Every row gives one point. Each copy is the shape, with its points in the same order, stretched, turned, moved and blurred by noise. Say if it was mirrored as well.

Shape, 6 rows:
0:  0.42 -0.01
1:  0.60  0.25
2: -0.35 -0.21
3: -0.03  0.06
4:  0.34 -0.33
5: -0.35  0.01
Copy 1:
0: -0.25  0.27
1: -0.16  0.55
2:  0.03 -0.46
3:  0.06 -0.03
4: -0.42  0.00
5:  0.19 -0.34
Copy 1 is: mirrored
Copy 2, 6 rows:
0:  0.01  0.32
1:  0.20  0.44
2: -0.15 -0.25
3: -0.02  0.01
4: -0.21  0.31
5: -0.10 -0.31
Copy 2 is: mirrored
Copy 3, 6 rows:
0:  0.59  0.15
1:  0.84 -0.01
2: -0.37  0.01
3: -0.02 -0.04
4:  0.51  0.46
5: -0.39 -0.08
Copy 3 is: mirrored
Copy 4, 6 rows:
0:  0.13  0.23
1:  0.03  0.60
2: -0.16 -0.54
3: -0.15 -0.02
4:  0.32 -0.15
5: -0.32 -0.32
Copy 4 is: only turned

Shape, 6 rows:
0: -0.01 -0.43  0.60
1: -0.12  0.10 -0.18
2: -0.18  0.34  0.04
3:  0.00  0.00 -0.24
4:  0.68  0.35  0.06
5: -0.07  0.35 -0.27
Copy 1, 6 rows:
0:  0.02  0.06  0.55
1: -0.04  0.02 -0.10
2: -0.13 -0.27 -0.14
3:  0.03  0.08 -0.04
4:  0.62 -0.24  0.01
5: -0.02 -0.14 -0.28
Copy 1 is: mirrored
Copy 2, 6 rows:
0: -0.43 -0.61 -0.45
1:  0.28 -0.01 -0.05
2:  0.19  0.02 -0.33
3:  0.29  0.07  0.13
4: -0.46  0.57  0.08
5:  0.35  0.27 -0.07
Copy 2 is: only turned
Copy 3:
0:  0.70  0.39  0.83
1: -0.09  0.04 -0.21
2: -0.18  0.01  0.09
3: -0.05 -0.01 -0.30
4:  0.11 -0.80  0.25
5: -0.34 -0.23 -0.31
Copy 3 is: mirrored

Shape, 10 rows:
0: -0.27  0.09  0.10  0.02
1: -0.29  0.30  0.08 -0.07
2: -0.15  0.15  0.40  0.54
3:  0.08  0.02 -0.28 -0.21
4: -0.38  0.51 -0.25  0.41
5: -0.35 -0.40  0.21  0.05
6: -0.27 -0.07 -0.28 -0.06
7:  0.52  0.33  0.00 -0.16
8:  0.37  0.09 -0.39 -0.22
9: -0.34  0.26  0.34  0.19
Copy 1, 10 rows:
0:  0.10 -0.12 -0.29 -0.31
1:  0.23  0.03 -0.30 -0.35
2: -0.43  0.02 -0.46 -0.12
3:  0.37 -0.02  0.27 -0.09
4:  0.01  0.38 -0.19 -0.63
5: -0.13 -0.52 -0.35 -0.30
6:  0.20 -0.13  0.03 -0.46
7:  0.28  0.24  0.36  0.43
8:  0.43  0.11  0.56  0.16
9: -0.09 -0.02 -0.55 -0.30
Copy 1 is: mirrored
Copy 2 (10 x 4):
0:  0.15 -0.29  0.07 -0.15
1:  0.28 -0.44 -0.06 -0.34
2:  0.61  0.10  0.06  0.15
3: -0.14  0.02 -0.23 -0.47
4:  0.95 -0.09  0.10 -0.75
5: -0.31 -0.29  0.38  0.03
6: -0.05 -0.24  0.11 -0.58
7:  0.15  0.34 -0.78 -0.12
8: -0.04  0.27 -0.46 -0.46
9:  0.41 -0.33  0.04 -0.02
Copy 2 is: only turned
Copy 3 (10 x 4):
0:  0.30  0.16  0.04 -0.28
1:  0.40  0.14 -0.07 -0.32
2:  0.40 -0.22 -0.12  0.06
3: -0.17  0.47 -0.23 -0.09
4:  0.62  0.51 -0.23 -0.03
5:  0.06 -0.11  0.37 -0.13
6:  0.11  0.36  0.11 -0.08
7: -0.21  0.24 -0.56  0.01
8: -0.33  0.50 -0.43  0.01
9:  0.48  0.02 -0.04 -0.31
Copy 3 is: only turned

Shape (11 x 6):
0: -0.43  0.15  0.03 -0.35  0.15  0.04
1:  0.20 -0.39 -0.32  0.30 -0.22 -0.11
2: -0.50  0.23 -0.08 -0.05 -0.13  0.32
3:  0.36 -0.55 -0.24  0.29 -0.14 -0.04
4: -0.44 -0.06  0.08 -0.06  0.24  0.33
5:  0.49 -0.26  0.02 -0.12 -0.08  0.20
6:  0.11 -0.40 -0.24  0.54  0.09 -0.28
7:  0.53  0.12  0.23 -0.15 -0.08  0.20
8:  0.45 -0.15 -0.12 -0.41 -0.02  0.29
9: -0.74 -0.11  0.29 -0.11 -0.10  0.17
10: -0.55 -0.07 -0.04  0.19  0.14  0.34
Copy 1, 11 rows:
0:  0.16 -0.23  0.15 -0.49  0.39  0.35
1: -0.33 -0.04 -0.07  0.44  0.07 -0.47
2: -0.41 -0.03  0.14 -0.40  0.27  0.42
3: -0.30  0.08  0.11  0.53 -0.02 -0.47
4: -0.24  0.01  0.44 -0.51  0.30  0.25
5:  0.00  0.13  0.09  0.29 -0.23 -0.04
6: -0.26  0.02 -0.10  0.31  0.10 -0.71
7:  0.11  0.47 -0.16  0.05 -0.28  0.23
8:  0.08  0.00  0.10  0.04 -0.36  0.22
9: -0.11  0.05  0.44 -0.28  0.79  0.22
10: -0.47  0.03  0.42 -0.46  0.44  0.09
Copy 1 is: mirrored
Copy 2 (11 x 6):
0:  0.67  0.12 -0.12  0.33  0.03 -0.25
1: -0.30 -0.06 -0.15 -0.36 -0.32  0.78
2:  0.75 -0.20  0.14  0.03  0.22 -0.15
3: -0.60  0.02 -0.22 -0.26 -0.28  0.81
4:  0.31 -0.05  0.17  0.48  0.05 -0.27
5: -0.55  0.46 -0.24 -0.16  0.18  0.40
6: -0.38 -0.09 -0.02 -0.40 -0.54  0.50
7: -0.31  0.60 -0.18 -0.44  0.49  0.04
8: -0.20  0.66 -0.15  0.08  0.32  0.38
9:  0.58 -0.39 -0.23  0.46 -0.07 -0.16
10:  0.34 -0.27  0.28  0.31 -0.09 -0.14
Copy 2 is: mirrored
Copy 3 (11 x 6):
0: -0.14 -0.22  0.34 -0.11  0.11 -0.66
1: -0.16 -0.10  0.02  0.32 -0.45  0.17
2: -0.06 -0.26  0.35 -0.29  0.09 -0.06
3: -0.19  0.08  0.00  0.23 -0.60  0.09
4: -0.38 -0.12  0.30 -0.33 -0.05 -0.42
5:  0.04  0.37  0.11 -0.18 -0.33 -0.04
6: -0.43 -0.17 -0.13  0.39 -0.28  0.15
7:  0.21  0.50  0.05 -0.26 -0.01  0.10
8:  0.17  0.29  0.12 -0.27 -0.34 -0.30
9: -0.41 -0.18  0.71 -0.18  0.08 -0.50
10: -0.44 -0.30  0.27 -0.29 -0.06 -0.13
Copy 3 is: mirrored

Shape:
0:  0.11 -0.11 -0.24 -0.05 -0.24 -0.03 -0.37  0.07
1: -0.15  0.13  0.15  0.38  0.02  0.14  0.08 -0.31
2:  0.22  0.15 -0.29 -0.18  0.35 -0.71 -0.10  0.42
3:  0.17  0.06 -0.38 -0.21  0.26  0.08  0.00  0.00
4:  0.15 -0.05 -0.33  0.00 -0.24  0.07  0.16  0.04
5:  0.16  0.04 -0.11 -0.02 -0.25 -0.06  0.28 -0.14
6:  0.22 -0.33 -0.19  0.28 -0.12 -0.01  0.12 -0.18
7:  0.10 -0.04  1.15 -0.01 -0.14  0.10  0.19 -0.05
8: -0.68 -0.16 -0.19  0.61 -0.24  0.07  0.03  0.06
9:  0.03  0.18  0.75  0.17 -0.06 -0.73  0.07 -0.29
10: -0.06 -0.08  0.11  0.08  0.43 -0.09  0.17 -0.22
11:  0.10 -0.24 -0.37 -0.03 -0.12  0.00 -0.16  0.44
12: -0.33 -0.28 -0.23  0.00 -0.20 -0.03  0.09 -0.22
Copy 1, 13 rows:
0:  0.03  0.01 -0.15 -0.09 -0.12  0.12 -0.55 -0.14
1: -0.16 -0.29  0.32 -0.41 -0.12 -0.08  0.27  0.10
2:  0.62  0.47 -0.83 -0.39  0.40 -0.40 -0.33 -0.17
3: -0.17 -0.18 -0.16 -0.14  0.25 -0.42 -0.27 -0.44
4: -0.25 -0.41 -0.23 -0.04 -0.16 -0.05 -0.17 -0.03
5: -0.28 -0.34 -0.13  0.00 -0.04 -0.01  0.16  0.24
6: -0.35 -0.35 -0.28 -0.25 -0.15  0.23 -0.08 -0.02
7:  0.31  0.18  0.65  0.47  0.01  0.48  1.16  0.40
8: -0.06 -0.17 -0.19 -0.56 -0.77  0.15 -0.19 -0.01
9:  0.48  0.59 -0.07 -0.22  0.26  0.34  0.66  0.81
10: -0.08  0.14 -0.13 -0.26  0.16 -0.22  0.26 -0.27
11:  0.14 -0.12 -0.46 -0.08 -0.17  0.02 -0.42 -0.44
12: -0.38  0.08 -0.31  0.03 -0.38  0.13 -0.17  0.00
Copy 1 is: mirrored
Copy 2, 13 rows:
0:  0.21 -0.13  0.17 -0.44  0.02  0.04  0.06 -0.65
1:  0.05 -0.79 -0.25 -0.04 -0.36  0.26  0.26  0.04
2:  0.36  0.40  0.01  0.06  0.60 -0.05  0.64 -0.35
3: -0.02  0.19 -0.13 -0.26  0.15 -0.15 -0.06 -0.01
4:  0.05 -0.05 -0.21 -0.01 -0.01  0.03 -0.18 -0.57
5:  0.13 -0.17 -0.39  0.08 -0.01  0.25 -0.17 -0.35
6: -0.29 -0.39 -0.11 -0.01  0.12  0.33  0.04 -0.49
7:  0.47 -1.30  0.08  0.29  0.11  0.40 -0.35  0.44
8: -0.12 -0.53  0.37  0.21 -0.93  0.33  0.66 -0.58
9:  0.67 -0.87 -0.19  0.09  0.16  0.88  0.54  0.07
10: -0.11 -0.34  0.03  0.00  0.08  0.33  0.26  0.45
11:  0.05  0.09  0.29  0.01  0.07 -0.25  0.06 -0.70
12: -0.05 -0.08  0.24 -0.11 -0.44  0.49  0.08 -0.32
Copy 2 is: mirrored
Copy 3, 13 rows:
0:  0.08  0.12  0.10  0.46 -0.16 -0.28  0.05 -0.03
1: -0.35 -0.01  0.26 -0.29  0.34 -0.25  0.02  0.11
2:  0.20 -0.22 -0.55  0.15 -0.01 -0.31 -0.02 -0.48
3:  0.28 -0.14 -0.24  0.30 -0.05 -0.13 -0.48  0.18
4:  0.36  0.05  0.05  0.08 -0.01 -0.38 -0.16  0.14
5:  0.19 -0.03  0.01 -0.06  0.15 -0.54 -0.04  0.20
6:  0.14 -0.14  0.19 -0.18 -0.14 -0.24  0.04  0.20
7: -0.48  0.34 -0.26 -0.33  0.51 -0.15  0.74  0.37
8: -0.46  0.44  0.47 -0.26  0.00 -0.42 -0.10 -0.32
9: -0.64 -0.21 -0.22 -0.47  0.47 -0.68  0.80 -0.21
10: -0.23 -0.16 -0.27 -0.25  0.08 -0.20 -0.15  0.16
11:  0.29  0.28 -0.05  0.34 -0.28 -0.09 -0.12 -0.12
12: -0.12  0.13  0.07  0.08 -0.26 -0.67 -0.23  0.14
Copy 3 is: only turned
Copy 4 (13 x 8):
0:  0.03 -0.21 -0.04 -0.22 -0.07  0.15 -0.39 -0.18
1: -0.01  0.46  0.19  0.25 -0.30  0.09 -0.11 -0.02
2: -0.15 -0.02  0.16 -0.64  0.34  0.04 -0.24  0.34
3:  0.17  0.19 -0.36 -0.27  0.05  0.12  0.23 -0.01
4: -0.07  0.16 -0.14 -0.06 -0.17 -0.22 -0.14 -0.23
5:  0.06  0.24  0.03 -0.04  0.00 -0.47 -0.26 -0.28
6:  0.09  0.51  0.00 -0.32 -0.30 -0.21 -0.07 -0.32
7:  0.45 -0.36  0.70  0.32 -0.44  0.03  0.03  0.24
8: -0.47  0.17  0.12  0.26 -0.49  0.22 -0.75  0.31
9:  0.03  0.27  1.03 -0.09  0.01 -0.41 -0.65  0.28
10:  0.23  0.58  0.10 -0.10 -0.22  0.01  0.20  0.29
11: -0.09 -0.33 -0.11 -0.18 -0.12  0.25 -0.17  0.09
12:  0.03  0.34 -0.08 -0.14 -0.32 -0.23 -0.58  0.03
Copy 4 is: only turned

Shape (14 x 9):
0: -0.23 -0.34  0.24  0.54 -0.06 -0.24 -0.20  0.05 -0.05
1:  0.30  0.06 -0.36 -0.54 -0.13 -0.27 -0.17 -0.01  0.27
2: -0.05 -0.02  0.33 -0.42  0.10  0.23  0.29 -0.12 -0.19
3: -0.68  0.06 -0.17 -0.14 -0.64 -0.22  0.10  0.30 -0.11
4: -0.08 -0.08  0.35 -0.04 -0.64 -0.07 -0.02  0.22  0.42
5:  0.16  0.04 -0.22 -0.29 -0.32  0.16  0.46  0.38 -0.21
6:  0.07  0.00 -0.23 -0.34  0.20  0.29 -0.20 -0.02  0.75
7:  0.19 -0.38  0.54 -0.09  0.32  0.17  0.18  0.01  0.03
8:  0.26 -0.22 -0.13 -0.43  0.07 -0.02 -0.09 -0.12 -0.17
9:  0.14 -0.03 -0.18 -0.05 -0.26  0.26 -0.36  0.29 -0.33
10:  0.01 -0.55 -0.37 -0.53  0.28  0.29  0.02 -0.23 -0.07
11:  0.28  0.07  0.77  0.64  0.33  0.19 -0.08 -0.25 -0.22
12:  0.05 -0.09 -0.44 -0.06 -0.05  0.30 -0.01 -0.33 -0.25
13: -0.41  0.03  0.16  0.11  0.07  0.03  0.13  0.10 -0.18
Copy 1 (14 x 9):
0: -0.33  0.09  0.51 -0.03  0.28  0.01  0.55 -0.09  0.07
1:  0.57 -0.15  0.18  0.15 -0.56  0.01 -0.22 -0.19  0.08
2:  0.14  0.28 -0.14 -0.35  0.21 -0.21 -0.27  0.24 -0.38
3: -0.11  0.05  0.15  0.09 -0.37 -0.80  0.05  0.15 -0.04
4:  0.24  0.13  0.74  0.43 -0.28 -0.35  0.11  0.54 -0.16
5:  0.38  0.08 -0.60  0.06 -0.35 -0.25 -0.51  0.39  0.15
6:  0.37 -0.47  0.49  0.48 -0.05 -0.15 -0.50 -0.14 -0.25
7:  0.13  0.26  0.20 -0.32  0.50  0.06 -0.08  0.25 -0.12
8:  0.27 -0.10 -0.04 -0.25 -0.14  0.11 -0.12 -0.09  0.04
9: -0.24  0.06 -0.03  0.12 -0.22  0.14 -0.20  0.00  0.01
10:  0.18 -0.66 -0.08 -0.40 -0.01 -0.04 -0.46 -0.02  0.04
11: -0.22  0.68  0.12 -0.16  0.78  0.54  0.53  0.00 -0.57
12:  0.05 -0.37 -0.35 -0.08 -0.15  0.14 -0.08 -0.07 -0.29
13: -0.21  0.21 -0.06 -0.17  0.29 -0.40  0.07 -0.10 -0.19
Copy 1 is: mirrored
Copy 2 (14 x 9):
0: -0.05  0.17  0.22 -0.16 -0.24  0.11 -0.35 -0.30  0.71
1:  0.09 -0.23  0.19 -0.41 -0.09  0.00  0.28 -0.23 -1.00
2:  0.16  0.20 -0.17 -0.18  0.06 -0.26  0.47  0.34 -0.14
3:  0.19  0.83 -0.36 -0.72  0.19  0.71 -0.33 -0.48 -0.06
4:  0.00  0.48 -0.61 -0.35 -0.22  0.02 -0.33 -0.56 -0.43
5:  0.35  0.15 -0.41 -0.20  0.05  0.04  0.65 -0.52 -0.25
6: -0.30 -0.35 -0.22  0.11 -0.42  0.11  0.10  0.27 -0.87
7: -0.01 -0.15 -0.17 -0.01 -0.44 -0.52  0.47  0.19  0.16
8: -0.01 -0.24  0.20 -0.39 -0.09 -0.28  0.62 -0.04 -0.42
9:  0.25 -0.26 -0.32 -0.29  0.19 -0.15  0.25 -0.41  0.05
10: -0.58 -0.26  0.09 -0.39 -0.36 -0.07  0.92  0.23 -0.33
11:  0.37 -0.25  0.36  0.51  0.13 -0.63 -0.20  0.25  0.74
12: -0.30 -0.13  0.36 -0.05  0.23  0.14  0.50 -0.08 -0.26
13:  0.26  0.30 -0.11 -0.15  0.04  0.19 -0.04  0.17  0.35
Copy 2 is: only turned
Copy 3 (14 x 9):
0: -0.12  0.12 -0.66 -0.15 -0.13  0.28 -0.29  0.39  0.07
1:  0.31 -0.43  0.34  0.33 -0.30  0.07 -0.11 -0.24  0.46
2: -0.20  0.34  0.38 -0.02  0.52  0.11 -0.30 -0.03  0.20
3:  0.46  0.51 -0.45  0.38 -0.25 -0.50  0.14  0.29  0.30
4:  0.28  0.19  0.32  0.08 -0.14 -0.08 -0.04  0.72  0.16
5: -0.23  0.17  0.43 -0.01 -0.16 -0.69 -0.08 -0.22  0.14
6:  0.33 -0.10  0.25  0.05 -0.24  0.65  0.18  0.06 -0.32
7: -0.46  0.11  0.42 -0.28  0.37  0.41 -0.29  0.22  0.07
8: -0.03 -0.16  0.26 -0.12 -0.01  0.16 -0.51 -0.39  0.41
9:  0.11 -0.10 -0.16 -0.67 -0.18 -0.32 -0.22 -0.16  0.23
10: -0.03  0.34  0.29 -0.11 -0.26  0.45 -0.45 -0.50  0.15
11: -0.59 -0.18 -0.28 -0.71  0.70  0.49 -0.57  0.32 -0.29
12:  0.06  0.19 -0.18 -0.19 -0.22  0.04 -0.70 -0.53 -0.12
13: -0.06  0.43 -0.43  0.03  0.24  0.01  0.02  0.11 -0.06
Copy 3 is: only turned
Copy 4:
0:  0.04  0.62 -0.08 -0.04 -0.46 -0.28  0.26 -0.28 -0.06
1: -0.10  0.14 -0.11  0.15  0.36  0.39 -0.50 -0.44  0.18
2: -0.34 -0.16  0.00 -0.09  0.20 -0.23 -0.35  0.26  0.10
3:  0.17 -0.12 -0.30  0.44 -0.06  0.12  0.19 -0.14  0.57
4:  0.14  0.39 -0.28  0.38  0.07 -0.59 -0.45 -0.44  0.38
5:  0.09 -0.07 -0.21  0.02  0.70 -0.01 -0.02 -0.02  0.27
6: -0.17  0.47  0.17  0.56  0.49  0.11 -0.73 -0.10  0.18
7: -0.44  0.44  0.00 -0.21  0.16 -0.54 -0.36  0.10  0.02
8: -0.09  0.08  0.12 -0.26  0.19  0.20 -0.30 -0.16  0.04
9:  0.36  0.06  0.38 -0.02  0.39  0.00  0.13 -0.38 -0.08
10: -0.13  0.35  0.34 -0.24  0.24  0.34 -0.33  0.25  0.22
11: -0.16  0.31  0.05 -0.25 -0.34 -0.72 -0.05 -0.02 -0.65
12:  0.38  0.13  0.18 -0.12  0.06  0.36 -0.07  0.10 -0.15
13: -0.23  0.01 -0.07  0.18 -0.06 -0.06  0.15  0.13  0.07
Copy 4 is: only turned
